Each row of a before or after table is a point. The points were changed in one or more steps. Then noise was added and the rows were shuffled. The steps act on columns, c1 being the first. Write out the steps. A step turns or swaps two columns, mirrors them in a line or flattens them onto one, adds a multiple of one to another, or multiplies or shifts one. Angles are multiples of 10 degrees, from the lower column toward the higher: turns from -170 to 170, lines from 10 to 170 but not 90. Use the fewest steps. Two steps may share a column if one is a turn and the other turns, adds or multiplies; they go together, in the order done. Otherwise the lowest column goes first.
(in the rows, 128 means zero)

Before (13 x 2):
[[155 167]
 [137 111]
 [144 104]
 [136  99]
 [148 159]
 [160 104]
 [ 18 131]
 [139 112]
 [151 122]
 [161 122]
 [107 119]
 [122 103]
 [152 145]]
After (13 x 2):
[[107 147]
 [108 108]
 [130 154]
 [103 129]
 [116 155]
 [114 141]
 [148 142]
 [ 95 129]
 [ 92 147]
 [114  93]
 [236 143]
 [106  85]
 [117 142]]
Steps: turn c1 and c2 by -170 degrees

Before (11 x 4):
[[150 159  73 109]
 [196 137 114 136]
 [159 144 119  98]
 [ 84 144 164 167]
 [161 181 114  84]
 [164 141 130 150]
 [158  66  92 136]
 [127 107 117 130]
 [110 132  90 149]
 [123 141 140 173]
 [125 155 181 111]]
After (11 x 4):
[[ 72 110 149 158]
 [139  94 125  97]
 [ 91 177 157  90]
 [116 102 161 192]
 [ 91 114 111 109]
 [113 117 196 126]
 [163  95  83 105]
 [117 147 127 118]
 [116 131 161 161]
 [182 111 126 155]
 [129 103 163 116]]
Steps: swap c1 and c3; turn c2 and c4 by 150 degrees

Before (12 x 9):
[[183 142 139 148 104 148 129 153 158]
 [137 133 123 151  97 149 126 139 101]
 [130 127  96 150  88 131  92 129 103]
 [129  99  82 134 192 134 144  94 159]
 [145 132 134 170 172  50  90 158 140]
 [155 169 122 117 173  58  95 133 120]
 [201 184 173 174 179  78 128 160 144]
 [129 168 101 124 108 136  99 137 144]
 [122 119 122 130  74 121 144 137 127]
 [109 142 159 139 117 158 137 121 151]
 [125 113 155 109 145 122 104 142 128]
 [140 148  68 144 166 135 138 163 137]]
After (12 x 9):
[[118 113  73 141 164  93  19 132 123]
 [104  79 127 116 172 124 136  59 146]
 [129 124 120 153  98 116 121 151 157]
 [133 136 154 112 144 112 196 122 128]
 [138 117 159 140 112 137 161 154  99]
 [134 118  96 151  92 129 114 129 156]
 [106 109 135 168 170  99 174  56 119]
 [ 50  73 178 171 176  95 175  80 138]
 [121  77 101 124 110 121  98 138 116]
 [114 159  80 135 191 161  53 134  98]
 [ 66 120 142 146 101 105 146 141 117]
 [133 142 125 132  73 122 105 116 125]]
Steps: turn c1 and c9 by 160 degrees; turn c2 and c7 by -160 degrees; add 1.5 times c3 to c7; turn c6 and c8 by 90 degrees
